Each row of a before or after table is a point. One or more steps were done to the points. Then noise was added and the rows were shuffled. The steps act on columns, c1 being the first. Write out the steps. A step turns or swaps two columns, mirrors them in a line or flattens them onto one, adds a multiple of one to another, or multiplies or shifts one. Angles are multiples of 10 degrees, from the lower column toward the higher: turns from -170 to 170, lines from 10 to 170 but not 90. Use the fewest steps. Two steps may share a column if one is a turn and the other turns, adds or multiplies; they go together, in the order done. Otherwise the lowest column goes first.
(in the rows, 128 means zero)

Before:
[[140 129]
 [124 158]
 [130  96]
 [109 131]
 [ 99 150]
 [134 144]
 [117 148]
 [137 104]
 [106 154]
 [141  98]
 [139 103]
 [123 106]
 [140 152]
 [139 101]]
After (14 x 2):
[[163  62]
 [149 136]
 [174 176]
 [179  52]
 [182 200]
 [155 188]
 [182  37]
 [165 220]
 [180 131]
 [171  31]
 [180  46]
 [139 194]
 [178  56]
 [145 206]]
Steps: shift c1 by 40; multiply c2 by 3

Before, 11 rows:
[[135  97 108  64 145  58]
 [167 150 123  95  70 161]
 [ 78 118  63 104 160  78]
 [131 174 164 112  83 112]
 [ 73 150  85 123  70 139]
 [108  99 106 116 151  91]
 [163 192 146 110 111 156]
 [122 131 167 131 107 125]
 [ 76 113  72 143 102  76]
 [130 187 180  78  72 160]
 [ 78  89 115 105 148 106]]
After, 11 rows:
[[ 61 159 119 102  76  96]
 [152 218 196 109  69 120]
 [ 66 114 103  77 182 108]
 [169 230 142 120  99 135]
 [107  79 121 102 169 114]
 [169 164 124  98  61 115]
 [ 85  65 145  97 154 119]
 [ 61 101  91 112 143  68]
 [133 135 159 151 116 111]
 [142  78 140  61 187  85]
 [153 198 164 134 100  85]]
Steps: turn c3 and c4 by 30 degrees; turn c1 and c3 by -20 degrees; multiply c2 by 1.6; turn c5 and c6 by 40 degrees

Before (8 x 11):
[[115  61  81 143 143 147 148 125 117  94 145]
 [116 103 122 128 143  94 123  15 142 127 125]
 [191 200 119 145 125 146 135 146 116 148 150]
 [141  55 102 133 101 124 108 137 144 157 135]
 [108 101 134 135 105  44 127 152 139 132 135]
 [116 143 133 131 146 138 137  68 109 160 142]
 [113  66 106 249 125 131 118 147 115 153 133]
 [139  89  67 117 133 121  93 154 160 146  77]]
After, 8 rows:
[[115  63 107 250 125 130 119 149 119 155 136]
 [116 102 122 131 140  94 125  12 145 124 127]
 [118 145 131 129 154 138 138  69 110 160 144]
 [119  57  80 139 149 144 147 124 119  91 143]
 [139  89  66 114 106 122  90 158 157 145  77]
 [107 103 141 139 108  46 127 150 139 138 135]
 [187 201 117 146 137 143 132 147 116 148 150]
 [139  54 101 132 102 123 109 137 145 155 135]]
Steps: add 0.5 times c11 to c5

Before (8 x 18):
[[155 119 114 163 172 149 164 161 113 164 109 110 105  99 144 143  90 108]
 [138 112 107 109 140 139 168 112 125 117 177 153 145 109 119 153  86 103]
 [152 150  83 140 161 132 121 146 109 100 150 106 124 144 121  96 126 127]
 [126 125 137 167 108 116 112 101  71 104 135 132 107 126  93  87 135 132]
 [123 104  97 135 131 119 116 103 116 113 125 126 110 105 106 116  89 169]
 [141 111 148 150 136  84 138 125 123 162 122 148 164 150 152  90  90 127]
 [101 107 159 107 141  88 155 118 127 120 130 104 126 164  86 115 125 120]
 [156 120 108 170 101 149 118 129  79 119 138 145 170 161 121  96 112 161]]
After:
[[140 123 149 151 112  86 158 124 121 110 122 147 162  91 150 147  89 158]
 [155 163 108 171 106 147  98 125  82 134 136 145 170  86 121 107 111 131]
 [155 100 112 162 147 147 234 163 115 109 109 108 106 162 146 166  89 154]
 [127 144 134 165  85 116  81  98  71 128 135 131 106 108  93 128 134 108]
 [123 179  95 135 112 117  91 102 118 118 123 127 108 143 106 140  88 127]
 [152 127  81 136 129 130 108 144 112 153 148 107 123  97 123 165 126 102]
 [101 129 162 107 138  89 208 119 127 106 132 101 124  92  87 137 127 119]
 [136 112 109 108 143 139 249 114 125 107 176 152 144 159 120 133  88 110]]
Steps: turn c10 and c18 by 70 degrees; turn c2 and c10 by 110 degrees; turn c14 and c16 by -150 degrees; turn c5 and c16 by 60 degrees; multiply c7 by 3
